Rows are points. To make a cloud, some directions were put in groups of two or more. Within a group, all points are equally far from the middle, so they leave a hole (a ring in 2 directions, a hollow ball in 3). The other directions are filled evenly. Then the cloud was stretched, turned, moved and blurred a little. How many holes are there, and how many directions does each take, smallest first?

Cloud:
[[ 32 -35   8]
 [ 15  49 -10]
 [  6  20 -40]
 [ 18  17 -41]
 [ 27 -15  38]
 [ 29 -26  33]
 [ 39  27   5]
 [ -3  -3  50]
 [ -2 -37  16]
 [-21  47   6]
 [ -3 -35   8]
 [-19  15  45]
 [-32  18 -14]
 [  2  -4  50]
 [ 14  45 -27]
 [ 29  32 -35]
 [-31   6 -11]
 [-31  19  37]
 [ -9 -11 -22]
 [-10  48 -18]
 [ 23 -37  21]
 [ 46 -15  16]]
Holes: 1 (3)

Cloud (31 x 4):
[[-20  -3  33 -44]
 [-12 -62 -24   3]
 [-13 -58  -8  20]
 [-14  16  24 -49]
 [-11  14  38  51]
 [ 14 -29 -43 -22]
 [ 14  10 -24  28]
 [  2 -59  -8 -23]
 [-34 -11  10 -36]
 [-12  -7 -32 -17]
 [-18 -42 -28 -29]
 [  9 -21  38   4]
 [ 17  23   3  44]
 [  3 -55 -32  33]
 [ 17  23 -12  25]
 [-25   0  28 -45]
 [ 11   0  -1 -48]
 [-41  -4   5  -3]
 [-21  13  -7 -31]
 [  5 -37  11  44]
 [ -1  -6 -39   2]
 [-37   7  46   8]
 [ 11  11  44 -22]
 [ 17  42  22   7]
 [-32  25  33  33]
 [-33  36  22   2]
 [ 33   3   6 -16]
 [-22  38  47 -25]
 [ 11   0   9 -48]
 [-40  -9  30   7]
 [-20  23  27 -44]]
Holes: 1 (4)

Cloud (28 x 4):
[[ 29 -36  17  -3]
 [-53  33 -22   0]
 [-49  32 -28  13]
 [-29  -8 -26 -51]
 [ 21 -37  14   0]
 [-48  21   5   9]
 [-30  41 -28  -3]
 [ 17  39  26   4]
 [ 19 -14  31 -23]
 [-13  26  22  36]
 [  9 -39  -7  32]
 [-20 -34   0  -9]
 [ -6  24   0 -49]
 [ 31  29  13  33]
 [-36  21  17  14]
 [-43  23 -23  36]
 [-23 -38 -40   5]
 [-22   2 -51  26]
 [ -9  -1  32 -11]
 [-41 -17 -26 -38]
 [ 39 -34   7  21]
 [ -8 -36   8  -6]
 [-22  25  21  27]
 [ 40 -23 -16 -16]
 [-51  27 -20 -27]
 [-51  34 -23  -7]
 [-12  17   4  53]
 [-19  25  24  24]]
Holes: 2 (2, 2)

Cloud:
[[  0  26  -1  38  -4 -50]
 [-10 -24 -11 -17   2 -62]
 [-52 -21   8  31  12  -4]
 [-76  -6  13   5 -42   7]
 [ 30 -45  48 -29 -14  36]
 [-51  18 -14 -26  -8  18]
 [-26 -41   1  46  18  -8]
 [ 71   9  44   8 -11  -9]
 [ 14  40  -8   0  17 -48]
 [-16  14  43  -7 -14   4]
 [  1  13 -26  27 -12 -32]
 [-70  -3 -24 -11  12   6]
 [ 30   8 -46   2 -23  17]
 [ 10  32  10  36 -19  31]
 [-20 -22  31  12 -48  -2]
 [-50 -27 -31  -9 -26  10]
 [-34  -7  11  17 -40   0]
 [ 20 -46 -21  -6  10 -48]
 [ -6 -36 -39   7 -16 -15]
 [-18 -51 -35  -4 -31  -6]
 [-10  35 -30  25 -10 -46]
 [ 12 -25 -20   5 -39  11]
 [ 29  25 -21  -4 -66  21]
 [ -5 -37  -5 -20  -8  47]
 [-22 -28 -28 -30 -26 -40]
 [ -4 -51  -9   6 -30 -13]
 [  3 -26   7  73 -16 -20]
 [-26 -29 -13 -28 -18   8]
 [ -2   0  44   9 -35   8]
 [  6  -6 -28  11  32 -26]
 [ 22  13  27  -4  -5   9]
 [-13 -18   7  63 -11 -11]
 [ 18 -25 -46 -35 -20 -12]
 [-34 -42 -24 -11 -43  -6]
 [ 19  51 -22   4 -11 -22]
 [-39  -2   5 -26 -49   7]
 [-46  -1  40  21 -20  34]
 [ 47 -56  23   2   3 -28]
 [ 23  -2  19  -1   7 -23]
 [-51 -31  20   2 -28  -5]
 [ 16 -15 -23  14   2  28]
 [-18 -14   2  -4 -13   7]
 [  8  -7 -50  -7   1  -2]
 [  4  37 -25  34 -12   0]
 [ 63  -8 -14 -10 -45   0]
 [  9 -32 -21  38 -13   8]
 [-37  -8   5   2  -8  18]
 [-24 -29  18  46  11 -11]
 [ 28 -23  38  -7  42 -26]
 [-19  19  27 -44 -46   9]
 [ 83 -29  21 -27   6  -4]
 [-62 -32 -40  -8  -8 -24]
 [ -3  -5 -15 -21 -11  30]
 [-66  16 -13 -11 -44  27]]
Holes: 0

Cloud (52 x 6):
[[ 14 -39 -34 -19  12  11]
 [-28   7 -23  32  25  20]
 [ 17 -25   0 -14   1  -8]
 [-47  36  19 -41  10 -20]
 [  9   1  25  23  45 -22]
 [-70  23 -17  28  -9 -29]
 [ 47  -2  29   6  24   7]
 [-16   0  70  -9 -26 -15]
 [ 21 -45  -7 -13   8 -58]
 [ -6  -1  16 -20 -26  -2]
 [-22 -33  17  -6  21 -39]
 [  9 -23  10   8 -10   3]
 [ 24 -15  38  29   8  24]
 [ 22 -14   0 -19 -29 -56]
 [ -9 -10   8  61  28 -17]
 [  9  40   0 -26   0 -58]
 [-23 -34   9  39 -37 -42]
 [ -8  11  48 -21  -1  48]
 [ 15  30   0  20 -47  20]
 [ 44  14  17 -18 -10  -8]
 [ 39 -37 -23  17 -31 -30]
 [-38 -25 -41  -1   9   3]
 [ 11 -11   4  30  28  10]
 [-41  -5 -39 -11 -63 -10]
 [-39  15  -8 -38   9  -5]
 [ 42 -24 -40   9  33 -25]
 [-22 -31   8  19  54   8]
 [-25 -43  12  17 -43  -5]
 [ -7 -25  17 -24  21 -42]
 [-60  13  -2  12  18 -32]
 [ 57 -25 -17 -10  12   0]
 [ 15  -6   2 -12  34  22]
 [-48  21  17  36 -42  -3]
 [-25 -47   5 -69   8 -34]
 [ -2   5  -4 -42 -33 -16]
 [  8 -22  -7 -39   4  -7]
 [ 32 -16  -4 -34  47  -1]
 [ 24  38  -8 -45 -18   6]
 [-37  28  35 -29  26 -22]
 [ 21  38  -1   0  28  21]
 [ -9  26 -11 -29 -40   3]
 [ 75  -8  27 -26 -25  15]
 [-19  32  17  23  19 -13]
 [-57  -2 -23  17 -34 -10]
 [ 31  -8  28 -23  10 -15]
 [-15  21   2 -21   0  52]
 [ 41 -30  26 -37  -2 -36]
 [ 25   3  -7 -49  44  20]
 [ 35 -62  -1  29  17 -17]
 [ 10 -61 -13 -16  28 -42]
 [-26 -42   7 -28 -12   2]
 [ 37  -5  -3 -45 -13  -5]]
Holes: 0

Cloud (84 x 8):
[[ -2  29  45 -17 -29   6  31  11]
 [ 15  14  17  41  21  26  -6  37]
 [ 24  23  47 -49 -22   8  19  25]
 [-53 -26  39  -6   5  -6  -4 -29]
 [ 16 -39 -29 -69   3  12  23  -4]
 [-40 -22 -44  21  52  -1   8  22]
 [ 25  -4  16 -61 -16   2  39  -5]
 [ 13   5  22 -53 -13  18 -42   7]
 [ 16  32  12 -30  14   5  26  53]
 [  4  31  54 -22 -16  28  14  -4]
 [-18 -34   9 -26  30 -43  -7  -1]
 [  0 -41   9 -17  26  -2 -21  51]
 [ -2  41  38  19  31  -8 -19  10]
 [ -8 -22  33 -65  14   5   9  43]
 [-22 -10  53 -14 -25  11  35   6]
 [-36  -1 -10  27  33  -9  18  49]
 [ 45 -22  10 -36  21  23 -22 -26]
 [-14 -39 -25  -3 -22   2  -4  31]
 [-38 -21  -1 -27  42  18  42  -2]
 [-33  -6  45 -29 -17  18 -25  -6]
 [ 23  67   1  -7  26   4  11  16]
 [-20 -75 -19 -19   8  -8 -11  -7]
 [ -6  14  28 -37   2 -33 -30  38]
 [-37 -30   7 -61  -4  13  -1 -21]
 [ 24  46  44 -19  -7 -20 -17  23]
 [ 37 -31 -15 -64  25  34  -1 -19]
 [-31 -32  -8  -8  25   6  51  -7]
 [-31  -5  -6   6  25 -37  45  18]
 [-18 -26  13 -19  38  47  27   3]
 [-29 -40 -23 -49  33   3 -10  58]
 [-20  18 -39   6  44  -9 -38  -4]
 [ 44  23  29 -59 -13  21   6  15]
 [-25  -1  19 -34  24 -40  16  38]
 [ -1  18  13 -21   2 -45 -30  35]
 [ 14  47 -19 -14  51   0  22   2]
 [ -2 -45 -13 -27  27  52 -28  18]
 [  0 -35  30 -13  13  -9 -26  42]
 [ 41 -25  -4 -64   1  37   7   6]
 [  5   0  -3 -68  49   4  20  13]
 [-19   2 -28 -22  48  19  32 -22]
 [ 21 -32 -34 -61  26  28 -10 -29]
 [ 17  -5 -15  -3 -16   0 -40 -19]
 [ -1 -41  40 -12   6 -18  13 -17]
 [ -3   3 -23 -25   9  28  15 -33]
 [-15 -41   4   9   4  20 -43  41]
 [  6  16  15 -15  -5  50  10  10]
 [ 12  31  18  -2 -13  30 -12 -19]
 [-23 -21  50  21  -5   6  -6 -25]
 [-11  -1   8   6  -9 -37  46   6]
 [-36   0 -26  15  14  -1   9  55]
 [  7 -30  -5 -23  22  45 -41 -13]
 [ 27  35   6   7   3  44   6  11]
 [-40  16   7  -7   4 -35  33 -19]
 [ -8  22  38 -31   1 -26  10  52]
 [ 16  -5  29 -13  -5   5  19  59]
 [ 16  -6  19 -67 -29 -10   2 -11]
 [-28  -5  12  25  50   1 -17 -20]
 [ 12 -29 -25 -14  57   1  32   0]
 [-40  -9  -2  -8  41  -2 -34 -25]
 [-54  20  11 -21  32 -17  20   9]
 [-12 -39 -38 -75  46  11   5  10]
 [-19 -10  20 -19  24 -44 -10  35]
 [  6 -38 -16 -39  31  49 -31  21]
 [-39 -10   0  41  44  -9  -5  31]
 [  3  34  22  25 -20  -4 -10 -23]
 [-23 -12 -26  31  60   2  11  11]
 [-41 -27   7 -28  -9  -3 -22  66]
 [ -1  14 -42 -40  46  -5 -39   7]
 [ 25  32  35  19 -21 -24   5 -15]
 [-55 -20 -11 -26  45  17  18  24]
 [ -6   1  73  19 -16   2  -4   3]
 [ 45  37 -36 -33  24  -5  24  16]
 [-43 -57 -47  -9  44   8   8   4]
 [  0 -31 -13 -17  -5 -50  10  -4]
 [ 43 -29 -25 -52  13  33  -7 -20]
 [ 45 -19 -30 -19   2   5 -22 -25]
 [ -2  12  22  -7 -19 -44  36  -4]
 [ 24 -42 -41 -45   0  20   8   4]
 [ 44  61 -11  12  20   4   9   1]
 [ 19   1  18  23  12  52  -9   5]
 [-11   6  26  -2 -26   5 -46   2]
 [-38 -47 -15 -35  27  -6 -17  61]
 [-19 -16 -53  -4  61  11 -24 -10]
 [ 20  27 -19 -17 -12   5 -42   1]]
Holes: 3 (2, 3, 3)
